Each wall is flat, endless, passes through zero and stands at right angles to its row. A trip goes straight from one point to another. List the walls that it crosses, first one first.
In the rows, 128 means zero.

Walls:
(1): [149 107]
(2): [108 124]
(3): [127 116]
(4): [115  68]
(5): [126  74]
(6): [175 138]
(7): [141  92]
(8): [144 127]
Trips:
[109 104] to [ 83 104] -> 1
[140 159] to [132 135] -> none
[107 103] to [ 73 113] -> 1, 7
[ 58 108] to [103 174] -> 5, 3, 4

Walls:
(1): [146 132 144 156 101 150]
(2): [154  91 125 109 102 134]
(3): [133 151  99 113 118  59]
(4): [118 108  98 128 117 198]
(5): [149  99 111 149  95 139]
(6): [153 148 144 150 160  37]
Trips:
[144 146 133 144 123 113] to [125 167  82 157 159 180] -> 5, 4, 3, 6
[159  99 160 148 114 114] to [171 116 150 166 133 104] -> 3
[130 127 151 110 187 172] to [109 105 103 110 108 159] -> 2, 5
[151 154  98 136 151 181] to [111 110 139 112 147  71] -> 5, 1, 6, 3, 4
[148 133 129 124 159 140] to [147 139 118 134 126  97] -> 4, 3, 5

Walls:
(1): [125 145 165 122 163 137 128 139 144  89 141]
(2): [101 154  69  87 112  97 160  99 131 105 117]
(3): [169 130 161  99 193 112 157 158 148 132  91]
(4): [177 157 152 146  91  96 156 109 116 141 203]
(5): [ 93 127 136 125  99  92 101 112 111 124  99]
(6): [ 90 126 148 139 143 129 128 117 156  90 137]
(7): [131 121 133 107 120  93 119 139 130  98 134]
(8): [120 151 139 146 148 125 123 151  88 125  68]
(9): [154 123 134  79  79 144 146 125 141 125 121]
(10): [112 128 168  97  87 133 103 170 140 130 114]
Trips:
[ 88 142  81 126  89 102 189 104 114 103 155] to [151  95 124 104 135 148 180  98 100 157 128] -> 6, 7, 5, 3
[159 151  91 116 119 195 182 168  84 114 116] to [118 131  94 134  81 110 149 148 121 160 154] -> 4, 3, 8, 10, 5
[112 168 124 131 173 174 136 128  95 105 168] to [158 117 113 109 159 121 120 196 106 130 110] -> 3, 4, 6, 7, 10
[151 110  68  99 103 135 113 142 131 164 159] to [158 144 125  57 127 120 160  91 155 124 126] -> 7, 3, 1

Walls:
(1): [152 125  80 101 196 112 128  92 131 112 125 137 128 111 123 155 123 121
  93 130]
(2): [130 113 118 157 130 126 106 160 139 115 167  98 146 112 113 103 200 125
 123 122]
(3): [122  93 104 105 114 132 125 111 116 144 115 142 132 144 125 114 133 147
  50 103]
(4): [159 118  97 117 146 140 101  96  80 139 112 145 154 117 119 113 137 143
  94 104]
(5): [136 171 109 167 127 153 140 121 109  94 112 171 129 174  79 118 160 118
 146 160]
(6): [139 154  93 134 139 116 104 140 132 133 101 155 127 129  94  87 117  85
 151 106]
(7): [139 170 152  53 148 153 173 137 103  92 135 137 142 176 162 156 138 113
 107 142]
Trips:
[100  88 134 147 157 139 146 131 111 133 126 138 189 202 109 111  84 113
 177 160] to [ 87 114 114  93 144 111 109 114 123 120 129 132 148 131 168 160 152 107
 172 128] -> 1, 6, 5
[110 186 119 143 141 121 105 188 134 118 174 104 191 118 136 147 135 156
 145  81] to [149  54 149 127 144 114  94 126 149 138 171 121 161 126 123 199 119 159
 109 118] -> 6, 7, 1, 4, 3
[129 124 182  95 168 106 129 107 117 198 101 115 137 159 103 133 138 147
 157 124] to [165 157  62  77 142 112 137 146 139 146 137 128 123 130 142 105 158 155
 114 136] -> 1, 3, 6, 2
[170 124 138 137  88 110 112 147  78  73 163 159 130 131 104 155  46 153
 140 124] to [148 137 128 100 100 116 134 130  84  75 143 175 110 125  68 150 136 164
 139 117] -> 6, 1, 3

Walls:
(1): [107 151 145 172 140 165 148  89 114 154  94 110 167 178 145  98  88  85
 104 143  70 144 166 111 141 177 124 133 132 114 145 156 120 166  95  83
 123 121 100 135 117  94 134  93 140 137 128 139]
(2): [128 142  63 157 135 109  93 100 112 115 101 114 125 119  98 163 119 169
 128 150 151 124 101 147 190 156 118 134 145 140 110 119 134 158 170 141
 172 124 152 117 110 151 159 156 129 110 106 110]
(3): [146  84 117 143 147 169 149 115 143 106 107 129 140 157 136 129 167 127
  85 144 157 137 127  90 129 170  90 104  98 152 196 138 139  79 165 156
 158 140 125 141 114 124 130  73 176 120 119 109]
(4): [152 136 115 103 106 117 126 140 117 140 127  98  75 104 141 137 102 157
 107  53 134 120 165  76  99 129 144 153 111 115 162  84  85 151 120 146
 108 146 138  91 124 109 152 145 102 116 145  93]
(5): [219  94  78  89 176 115 113 103 161  98 145 169 120 106 152 114  90 118
 162  99 100 142 140  93 112 125  45 140 112 154 181 178 107 121 124 157
 108 131 115 130 131 146 140 138 145 101 139 147]
(6): [ 77 151 128 109 125  94 159 110  73 173 103  80 117 145 146 139 119 101
 118  89  87 131 165 157 128 159 134 141 176  82 124 122 148 104  93 177
 138 102 151  97 127 135 137 102 163 115 135 125]
(7): [ 73 179 124 154  65 126  93 144 112 115  70 144 176 169 118  77 145 126
 131 114  78 164 162  99 129  85 119 134 115 181 118 117  79 138 115 104
 121 190 150 138 126 130 130 120 109 108 134  85]
(8): [127 166 178  94 126 140 174 202  86 118 173 119 156 152 122 124 108 111
 113 122 200 143 113 165  97 109 132 112 181 116  46 121 127 135 106 101
 138  77 111 130 151 104 136 146 139 113 134 127]
Trips:
[133 104 138 122 147 144 124 108 132 111 122  98 146  86 187 160 112 122
 130  86 135  81  96  53 103  84 180 135 102 131 150 129  88 125 174 109
 105 142 104 105 155 138 175 101 130 123 118 160] to [129 130 127 140 131 158 154 115 156 131 135  88 112 113  81 134  62 109
 149 139  99 124  99 132  83 164 112  86 122 123 150 104 125 107 151 115
 149 152 131 145 106  99 110 120 109 126 129 128] -> 1
[147 107 131 190  99 104 122 144 152 118 102 113  98 150 123 134 131 126
 181  94 144 130 164 115 134 131 185 153 121 129 136 104 102 123 124 134
  99 156 116 158 128 119 138 153 104 146  91 138] to [132 125 135 163 124 114 116 130 153 144 149 133 112 114 161 145 106 169
 106 140 119 112 112 140 130 175 151 115 102 159 120 134  99 150 137 151
 151 110  92 126 141 124 138 136 118 117 118  86] -> 2, 7, 3
